Each row is a point. Examples show where two turns around zero, p and q, send a point. Where does a point land after both, in the order given? Backwards means that the second turn is done in reverse. Each puzzle has new turns, and all numbers are rounded.
In the rows, 128 means zero.

Turn p:
[183 132] => [183 123]
[ 88 106] => [ 85 113]
[113 146] => [116 148]
Turn q:
[140 125] => [140 127]
[ 93 141] => [ 92 136]
[ 99 109] => [102 105]
[101 132] => [101 128]
[206 132] => [205 142]
Where do these land?
p, then q backwards: [162 162] => [170 151]
p, then q: [ 66 138] => [ 66 140]
p, then q backwards: [143 112] => [138 108]
p, then q: [140 101] => [139 101]

Turn p:
[103 157 191 113] => [165 130 186  97]
[131 115 157 119] => [145 103 139 119]
[149 121  88  92] => [139 139  72 125]
[ 57  92 102 114] => [ 75 125 116  63]
[143 119 129 195] => [ 92 112 152 180]
[138 137 135 124] => [142 131 131 134]
[174 156  93 139] => [137 158 101 178]
Turn q:
[168 138 116 110] => [151 144 151 157]
[ 97  84 181 170] => [ 62 100 140  82]
[ 85  80 126 156] => [ 82  82 104 117]
[111 141 140 117] => [141 129 122 105]
[156 177  88 126] => [158 175 110 164]
[151 148 118  89] => [173 138 142 142]
Where do these land?
q, then p: [120 129 142 173] => [115 155 137  92]
q, then p: [145 109 113 137] => [106 120 147 133]
p, then q backwards: [155 141 107 121] => [130 148  97 130]
q, then p: [157 131 156 144] => [145 136 164 112]
q, then p: [ 31  76 141  57] => [133  46  29 103]
q, then p backwards: [136 149 134 124] => [124 149 128 118]
p, then q: [150 161 104 141] => [114 169 107 130]
